Each row of a before or after table is a point. The points were changed in one or more steps. Then noise was added and the rows were shuffled. The steps act on columns, c1 being the first. Write out the steps. A step turns or swaps two columns, mirrors them in a line or flattens them onto one, adds a multiple of one to another, or multiplies or shifts one. Angles are multiples of 10 degrees, from the lower column toward the higher: turns from -170 to 170, lines from 10 to 170 but not 90. Use the fewest steps. Two steps may share a column if one is a turn and the other turns, adds or multiplies; they go together, in the order done. Otherwise the lowest column goes first.

Before (9 x 3):
[[ 12  31  95]
 [ 14  26  18]
 [ -1 -18  20]
 [ 60  -2  -7]
 [-14  29 -19]
 [ 32 -34  46]
 [ 17 -27  -9]
 [ -7  -8 -19]
 [ -4  36  33]]
After:
[[-47 -29  28]
 [ 22  28 -10]
 [  8 -25  16]
 [-19  28  13]
 [-29  38  -2]
 [-19 -18   3]
 [-94  34  12]
 [ 23  -5  -5]
 [  3  -1  56]]
Steps: turn c1 and c3 by 90 degrees

Before:
[[  9  22  27 -36  45 -30]
 [-41 -11 -19 -47  33  47]
 [-79  34 -23  -8  -3   1]
 [-38 -48 -50   9  21 -40]
 [ 39  19  39 -74 -34  49]
 [-26  -2  40  19 -33 -38]
 [ -9   2  -3  27 -27 -40]
 [  2 -53 -19 -23   3 -57]
 [ 32 -68 -53  19  74  36]
 [ 21 -76  21  -2 -29  -9]]
After (10 x 6):
[[ -1 -29 -39  -6   0 -34]
 [ 23  -3 -67   1 -25 -30]
 [ 37 -31  27   1  16 -35]
 [ 18   5   4   0  13 -27]
 [ -8 -78 -32   0  43  -9]
 [-15 -15  39  -2  48  39]
 [-64 -20 -79  -2 -56  20]
 [-31  -5  37   7 -31 -14]
 [ 17   2 -23   4 -52  30]
 [ 74  46   4   2 -38   1]]
Steps: turn c1 and c5 by 150 degrees; turn c2 and c3 by 40 degrees; multiply c4 by 0; multiply c6 by 0.7

Before, 10 rows:
[[ -3 -23  36  32   6 -25 -29  13 -26 -48 -58]
 [-37  16  10 -24  17 -34 -75  30  13 -20 -69]
 [  5 -40  18  -1  11  11 -10  40 -30 -30  23]
 [ 18  64 -16  24 -47 -61 -19 -30  40  45 -44]
 [ 11  11 -22 -23   6 -49   1 -32  28  -6 -71]
 [-25  -8  17  60   8  64  43 -20 -12   5   0]
 [ -8   2   3  24  58  -9 -11  56 -24 -76 -14]
 [  0  38 -37   0 -57 -25 -23 -36  36 -29 -48]
 [-52 -38  15  52  44  -6 -16 -10 -41 -33  26]
 [-33  -6 -10  45   2  46  54 -13 -94  -4   3]]
After (10 x 11):
[[ 11  -3  26  61   8  65  39 -19 -12   6 -11]
 [-18   1  34  44   3  49  55 -10 -95  -5  -7]
 [-39 -48  -8  -9 -60 -27   5 -38  37 -33  37]
 [  2 -14   7   2  56  -9 -39  57 -23 -74   2]
 [  3 -70  38 -30  20 -36 -82  33  12 -21  15]
 [ 37 -53   8  16   3 -21 -31  12 -25 -50 -21]
 [-21 -73 -15 -24   8 -50  -2 -33  34  -5  13]
 [  6  25  55  43  45  -6 -40 -10 -43 -34 -38]
 [-12 -45 -21  36 -48 -62   5 -32  44  45  65]
 [ 24  21  -1 -11  15  10 -13  42 -32 -30 -41]]
Steps: turn c1 and c3 by -80 degrees; swap c2 and c11; add 0.3 times c10 to c4; add -0.5 times c5 to c7

Before (8 x 18):
[[ -1  19  20  -7  27 -19 -16 -19  -1  23  13 -18 -33   5 -32 -24  18 -32]
 [ 15  -6  22  36  -4 -26   6  12  22 -10  34  10 -14  15  -8 -17 -15 -38]
 [  0  11  -7 -18  13  26  15   5  14 -13  25  10 -25   8 -36  14   7  18]
 [ 14  29 -25  31  24   2 -27  -9 -11  -9  15 -12   7 -26 -38  23 -30 -38]
 [-20 -29   2  -9 -33   7  -6  -3 -13  21   6 -32  23  30   6 -32  28  -6]
 [ 21 -21 -23  -7  -1  26  23 -22  22  31 -18  -3 -10 -23   5 -11 -22 -24]
 [ 10  -6  13 -16  23 -14  22 -18   6  -6 -13 -21  -7  19 -26  -5  30  -4]
 [-33   7  25  34 -25 -22  26   5 -20 -19  26   4  17  -4 -37   4   5  20]]
After:
[[-20 -26  15 -12 -31   7  -8  -8 -16 -29   6 -34 -35  26   5  23  29 -14]
 [-32   4 -14  34 -25 -24  25   6 -16  19  29   5 -34  -2 -35  -8   7  48]
 [ -2  19 -35  -8  29 -17 -17 -19  -3 -30  15 -10  45  17 -32  12  17 -80]
 [  4 -11 -18 -13  18 -14  22 -16   4   2  -9 -23   7  16 -23  12  32 -12]
 [ -1  10 -10 -22  12  27  13   3  10  19  24  -7  37 -13 -36 -17   3  45]
 [ 12  30  25  32  23   1 -28  -7 -11  14  14  22  -3  18 -39 -21 -30 -95]
 [ 10  -2 -30  36  -6 -26  11  15  24   5  32 -18  12 -13  -4  10 -17 -92]
 [ 20 -21  15  -8  -1  25  20 -21  20 -27 -15  22  21   3   7   7 -22 -59]]
Steps: multiply c13 by 1.6; turn c3 and c13 by -160 degrees; turn c10 and c16 by -160 degrees; add -0.3 times c11 to c16; mirror c12 and c14 in the line at 140 degrees; multiply c18 by 2.5

Before (12 x 32):
[[ -7 -11  40  -6   7 -36  10 -33  63  45 -34 -40  48  43  10 -13   1  17
   -9   0  18 -42 -12 -21  56   5 -23 -34 -16  -1 -16  14]
 [  2  23 -31 -18   4 -12  -2 -24  -7 -43 -29 -20 -70   6  -8 -15 -40  -9
  -11  15  -3 -10  30 -43 -47  12 -32  38 -16   1  34   6]
 [ 15 -24 -20  -2   7  30 -27  -9  -8 -41  38 -10 -64 -16   2   1 -12 -22
  -36 -14   0 -20  28 -12  -3  42  -4  57  -3  -6 -19 -33]
 [-11   0 -20 -27  -5  31   5 -21  11 -67   3   9 -69   5  13   5 -42 -46
   20   2  -5 -35   5   4  -4  17   8   7 -27 -10  -6  10]
 [-16  -8 -35 -18  32  -7  14  -4  67  58 -37 -50  56  40  12 -28 -20   6
   -5 -19   0 -14   3  18  32 -17 -18 -29  16 -38  -6  12]
 [  4   0   8   0  23   4  -5 -20 -32 -76  -6  -2 -49 -14  34  43 -36 -21
  -33  24 -35  24 -20 -16 -35   1  10  42   2 -11  18  -3]
 [-27  39 -17  -7 -18   2 -15 -16 -22 -50 -27   9 -70 -16  54 -18 -11  23
  -31  -1  -6 -16  38   1 -16   6  -2  12   7  -5  -5 -23]
 [-15   9  -4  17  19 -11 -15 -45   5  26  -9 -10  64  41  25 -47   1  -4
   26 -24 -12   3   2 -26  46  -5 -40 -36  13  -9  18  10]
 [ -9  13  30 -18   0 -18 -46  -9  65  13 -22   6 -78 -65 -17  29  37 -50
  -31 -21 -36  18  74 -18  53  26 -37 -17  33 -44 -34  32]
 [  8  11  14  17  39  13  10   5  74   9 -33 -13  95  42  -6  -4   1  -2
   10 -10  30 -39  19 -15  49  16 -56 -38  43 -21 -40   8]
 [ 24  18   6   6 -21 -40  -2 -30  40  -9 -27 -75  57  37  23 -18   3 -21
   17 -21  -5 -23  -2  -2  35  -3 -21 -11  39 -32  -2   7]
 [-31  12 -14 -25 -10  -2  -8 -15 -22 -51  -7 -18 -42  12  19   7  11 -27
   -1  11   8  37  16  12 -57  25 -13  22 -26  18  -1 -24]]
After, 12 rows:
[[ 43   8  15  19  42  13   8   9  74 -14 -34 -14  94  42  -4   4   2  -3
   12 -12 -32 -42  17   4 -11  18 -20 -66  43 -22 -40   7]
 [ -8 -13 -20  -2   6  29 -27 -15 -10 -33  38 -10 -63 -16   2 -19 -13 -22
  -34 -17  23 -19  27  13  -5  43 -37  42  -4  -5 -20 -35]
 [-37 -38   6   0  24   5  -6 -31 -33 -42  -5  -1 -48 -14  34  19 -34 -25
  -33  26  67  23 -22  29   7   3 -23  36   1 -11  18  -3]
 [ 48  46  -5  15  20 -13 -14 -71   8  18  -7 -13  67  41  27 -18   2  -3
   26 -25 -17   3   3  28   1  -3 -10 -53  12  -9  17  11]
 [-45  24 -31 -18   4 -12  -1 -38 -10 -40 -28 -20 -70   6 -10  12 -42 -10
  -11  15  19  -9  28  37   6  14 -47   9 -14   1  33   4]
 [-42   1 -13 -26 -11  -3  -6 -22 -23 -40  -6 -19 -43  12  17  13  10 -28
   -2   9  27  35  18 -11  21  23 -26   8 -29  18  -1 -25]
 [ 22  24   6   7 -20 -41  -2 -48  38  -2 -28 -72  54  39  22   3   3 -21
   17 -18  10 -22   0   4 -17  -3 -11 -22  39 -33  -1   9]
 [ 54 -21  30 -16  -1 -17 -46 -17  65  27 -24   6 -79 -66 -17  26  40 -49
  -30 -21  13  18  73  29  -3  29 -17 -34  35 -43 -36  34]
 [  0  -1 -22 -25  -6  30   6 -33  11 -48   4   8 -69   5  15   1 -44 -46
   21   5  49 -35   4  -3   5  18   3   9 -28 -12  -6  10]
 [ 36  20 -37 -18  32  -7  14  -4  67  47 -37 -50  56  41  12 -21 -20   6
   -6 -19 -34 -14   4 -19   1 -17   3 -33  15 -37  -6  11]
 [ -6  36 -17  -6 -19   3 -16 -25 -23 -34 -27  10 -73 -17  53  25 -14  23
  -30  -2  38 -14  39  -1  12   8  -9   7   9  -8  -5 -20]
 [ 55   7  39 -10   8 -35   7 -54  63  20 -35 -37  49  43  10 -16   2  16
   -9  -1 -46 -41 -11  12  -5   7   3 -44 -14  -1 -16  12]]
Steps: turn c1 and c25 by -110 degrees; multiply c25 by 0.4; turn c2 and c16 by 60 degrees; multiply c8 by 1.6; turn c21 and c24 by -160 degrees; turn c10 and c21 by -40 degrees; turn c27 and c28 by 40 degrees
